Each row is a point. Examples show where two turns around zero, p and q, send a point. Where does a point land after both, in the order given? Backwards means that the second turn is done in reverse. Each puzzle has new turns, and all numbers are rounded.

Turn p:
[3.4 1.2 0.3] -> [ 3.1  0.7 -1.7]
[-5.8 -2.7  1.6] -> [-4.3 -1.3  4.8]
[ 3.9 -1.1 -2.2] -> [ 2.2 -2.1 -3.4]
[-1.2  1.3  2.3] -> [0.2 1.9 2.2]
[-0.3  1.3 -2.0] -> [-1.2  0.9 -1.9]
Turn q:
[0.4 0.3 1.8] -> [-0.1  0.3  1.8]
[-3.7 -0.5  1.2] -> [-3.5 -1.7  0.2]
[ 0.7 -4.2 -3.1] -> [ 2.7 -3.5 -2.9]
[2.6 4.5 0.1] -> [1.0 5.0 0.8]
Where do these land?
q, then p: [ 3.2 -1.8  5.7] -> [ 5.0 -0.2  4.6]
p, then q: [ 0.3 -0.7  1.7] -> [ 0.8 -0.1  1.7]
p, then q backwards: [ 0.5  2.0 -1.3] -> [-0.1  1.5 -1.9]
p, then q: [-3.9  1.3 -3.4] -> [-4.7 -0.3 -2.5]
p, then q: [0.3 0.9 1.7] -> [0.5 1.4 1.3]
q, then p: [-0.3 -1.7 -4.4] -> [-1.1 -2.4 -3.9]

Turn p:
[ 0.9  1.0  2.9 -0.8] -> [ 0.2 -0.3  2.9 -1.5]
[-3.9  0.0 -2.1  2.9] -> [-1.5  2.4 -1.6  4.1]
[ 2.2 -3.5  0.0 -0.7] -> [ 1.3 -3.9 -0.9 -0.2]
[4.3 4.5 1.2 0.9] -> [ 4.2  2.8  2.2 -3.2]
[-3.5 -2.0 -1.9 -2.3] -> [-4.2 -1.1 -2.5  0.7]
Turn q:
[ 0.6  4.6 -3.2  3.9] -> [ 0.0  2.4 -5.1  3.9]
[ 2.5  0.4 -1.6  1.2] -> [ 1.7 -0.7 -2.6  0.3]
[-1.0 -1.2  3.4 -4.2] -> [-0.3  0.9  4.3 -3.5]
[-2.0 -1.5 -1.0 -4.2] -> [-3.1 -0.6  1.1 -3.7]
[ 0.2 -2.4  3.1 -0.9] -> [ 1.3 -1.1  3.5 -1.0]
[-0.3  0.0 -0.8  4.1] -> [ 0.3 -1.1 -1.1  3.9]
Where do these land?
q, then p: [ 1.0 -0.3 -0.3 -3.4] -> [-2.0 -0.8 -0.4 -2.8]
p, then q: [ 2.2 -0.4 -1.5  6.0] -> [ 4.9 -0.5 -3.8  2.1]
q, then p: [-2.8 -5.2 -0.2  0.1] -> [-2.4 -4.0  1.7  3.2]
q, then p: [-0.7  3.7 -1.1 -3.7] -> [-2.8  3.5 -0.8 -2.9]
p, then q: [ 1.1  2.5  1.5 -0.1] -> [ 1.3  2.2  1.0 -1.4]
q, then p: [-0.2  2.3  2.4  3.9] -> [3.9 2.4 1.6 1.6]
q, then p backwards: [-0.6 -2.6 -0.8 -2.9] -> [ 0.7 -0.4  1.5 -3.7]

Turn p:
[ 4.4 -2.1  2.4  0.1 -1.2  4.0] -> [ 3.7 -4.0  1.3 -0.7 -0.6  3.9]
[-0.6 -2.8 -0.2 -2.3  2.3 -3.0] -> [-1.2 -1.5  0.1 -2.8  0.6 -4.0]
[ 1.5  0.4 -3.6 -1.5 -0.1 -1.8] -> [ 0.2  0.0 -3.9 -0.5 -1.5 -1.9]
[-2.8 -2.6  1.2  4.8  2.5 -1.3] -> [-3.4 -2.0  2.8  3.1  3.3 -1.7]
[ 0.2  3.9 -2.4 -2.6 -2.2  4.5] -> [ 0.6  3.2 -3.2 -1.5 -2.0  5.1]
[-3.2 -0.2 -1.0  1.4 -3.0  2.6] -> [-3.2  0.9  1.0  1.5 -2.2  3.1]
[-2.3  2.7  1.3  2.9 -1.6 -2.8] -> [-0.4  3.4  1.9  3.9 -0.1 -1.7]
[ 2.7  0.8  2.2 -2.7  3.4 -2.2] -> [ 3.6  0.1 -0.2 -2.9  2.6 -2.8]
Turn q:
[-5.7 -3.1  4.4  3.7  1.5 -3.0] -> [-3.9 -5.7  0.2  2.5  5.1  2.4]
[-3.2  1.0 -1.5 -2.6  4.5  1.8] -> [-2.2  1.6  0.4 -2.6 -1.1  5.3]
[ 0.4 -1.5 -3.1  0.6  0.7 -0.8] -> [ 1.2  0.5 -2.6 -1.8  1.2  0.3]
[ 1.2  2.2 -3.5 -2.1 -3.5  0.3] -> [ 0.9  1.8 -2.7 -0.5 -4.3 -2.3]
[-3.0 -3.8  2.9  0.3  1.5  1.5] -> [-0.5 -4.4  2.3 -0.9  1.6  2.8]
[ 3.7  2.8  0.4 -0.8 -1.7  1.8] -> [ 2.0  2.8  1.8  1.3 -2.6 -2.3]
[ 3.3  2.1  1.1  2.4 -1.5  1.4] -> [ 2.8  1.7  1.3  3.3 -0.2 -1.7]
[ 3.3  0.3 -0.7 -1.6 -1.5 -3.0] -> [-0.4  1.8 -0.7 -1.2  0.1 -4.5]
Where do these land?
q, then p: [ 2.3 -0.1  3.1  3.5  3.2  1.7] -> [ 3.0 -0.9  1.6  0.7  5.1  1.2]
p, then q: [-1.0 -0.8  0.1 -2.1 -0.4 -4.5] -> [-3.7  0.0 -1.4  0.2  0.4 -3.3]
p, then q: [ 1.1  0.6 -2.2 -1.6  1.8  3.4] -> [ 1.7  1.1 -0.6 -3.1 -2.2  2.3]
p, then q: [-3.1  3.6 -0.3  0.6 -0.6  0.0] -> [-1.2  2.1 -0.5  3.4 -1.4  1.9]
q, then p: [-1.6  2.6  4.5 -0.6 -3.8  2.8] -> [-0.1 -1.6  5.1  4.2 -2.4  0.4]
q, then p: [ 5.0 -2.3 -3.6 -0.6 -2.3  0.5] -> [ 4.3 -0.2 -3.5 -1.1 -2.0 -3.5]
q, then p: [-2.7 -3.5 -1.6  0.9  2.0 -3.9] -> [-4.0 -1.1 -2.5 -3.7  2.1 -0.5]
